Each row of a before or after table is a point. The points were changed in one or more steps. Then noise was added and the rows were shuffled. The steps act on columns, c1 being the first. What was done? A step turns or swaps two columns, mirrors them in a line or flattens them onto one, adds a multiple of one to another, or multiplies or shifts one. Angles are multiples of 10 degrees, from the lower column toward the higher: turns from -170 to 170, lines from 10 to 170 but not 90. Use the fewest steps. Two steps may share a column if one is a turn and the other turns, adds or multiplies; they go together, in the order done. Otherwise the lowest column goes first.

Before (8 x 3):
array([[-0.56,  0.29, -0.15],
       [-0.14, -0.20,  1.14],
       [-0.41, -0.38, -0.11],
       [-0.20, -0.46, -0.09],
       [-0.20, -0.43, -0.02],
       [-0.17,  0.33,  0.07],
       [-0.02, -0.43,  0.50],
       [-0.18, -0.12, -0.21]])
After (8 x 3):
array([[-0.28, -0.08,  0.22],
       [-0.67,  0.08,  0.38],
       [-0.06,  0.65,  0.11],
       [-0.20,  1.10, -0.38],
       [-0.28, -0.08, -0.32],
       [-0.36,  0.20,  0.41],
       [-0.35,  0.17,  0.42],
       [-0.91, -0.30, -0.19]])
Steps: multiply c1 by 1.6; turn c2 and c3 by -120 degrees

Before (12 x 8):
array([[-0.38,  0.06,  0.72,  0.40, -0.14, -0.01, -0.31,  0.19],
       [ 0.08, -0.27,  0.72, -0.47, -0.02, -0.15, -0.06, -0.74],
       [ 0.79,  0.58, -0.21, -0.56,  0.27, -0.33,  0.06,  0.14],
       [-0.15, -0.28, -0.40,  0.58,  0.72,  0.21, -0.28,  0.24],
       [-0.45,  0.52, -0.43, -0.16, -0.09, -0.12, -0.53, -0.73],
       [ 0.22,  0.09,  0.49, -0.05,  0.28, -0.41,  0.60, -0.69],
       [ 0.46, -0.46,  0.12, -0.49,  0.16, -0.76,  0.31,  0.44],
       [-0.17,  0.11,  0.27, -0.51,  0.06, -0.75, -0.35, -0.64],
       [ 0.00,  0.01, -0.27,  0.45, -0.08,  0.07,  0.53,  0.23],
       [ 0.34,  0.21,  0.33,  0.00,  0.17, -0.41, -0.18, -0.35],
       [-0.35,  0.55, -0.08,  0.63,  0.50,  0.34,  0.52,  0.27],
       [-0.25, -0.31,  0.09, -0.47,  0.34, -0.19, -0.33, -0.22]])
After (12 x 8):
array([[-0.49,  0.68, -0.41,  0.78,  0.07, -0.19, -0.52, -0.20],
       [ 0.08, -0.36, -0.20,  0.75,  0.05,  0.67,  0.30, -0.48],
       [ 0.35,  0.26, -0.13,  0.36, -0.16,  0.56, -0.15, -0.03],
       [-0.25, -0.41, -0.25,  0.17, -0.40,  0.19, -0.21, -0.49],
       [ 0.49, -0.58,  0.46, -0.43, -0.15,  0.57, -0.40, -0.52],
       [ 0.22,  0.12,  0.59,  0.69, -0.26,  0.63,  0.23, -0.05],
       [ 0.87,  0.76,  0.26, -0.10, -0.21,  0.07, -0.35, -0.55],
       [-0.18,  0.17, -0.20,  0.67, -0.10,  0.70, -0.52, -0.48],
       [-0.36,  0.75,  0.38, -0.26, -0.51, -0.32,  0.29,  0.61],
       [-0.14, -0.37, -0.25, -0.26, -0.73, -0.46, -0.14,  0.54],
       [-0.32,  0.11, -0.44, -0.25,  0.13,  0.54,  0.31,  0.46],
       [-0.01,  0.00,  0.51, -0.24,  0.04, -0.25,  0.07,  0.46]])
Steps: multiply c2 by 1.3; turn c3 and c6 by 130 degrees; turn c3 and c7 by -70 degrees; turn c4 and c8 by 90 degrees; multiply c5 by -1
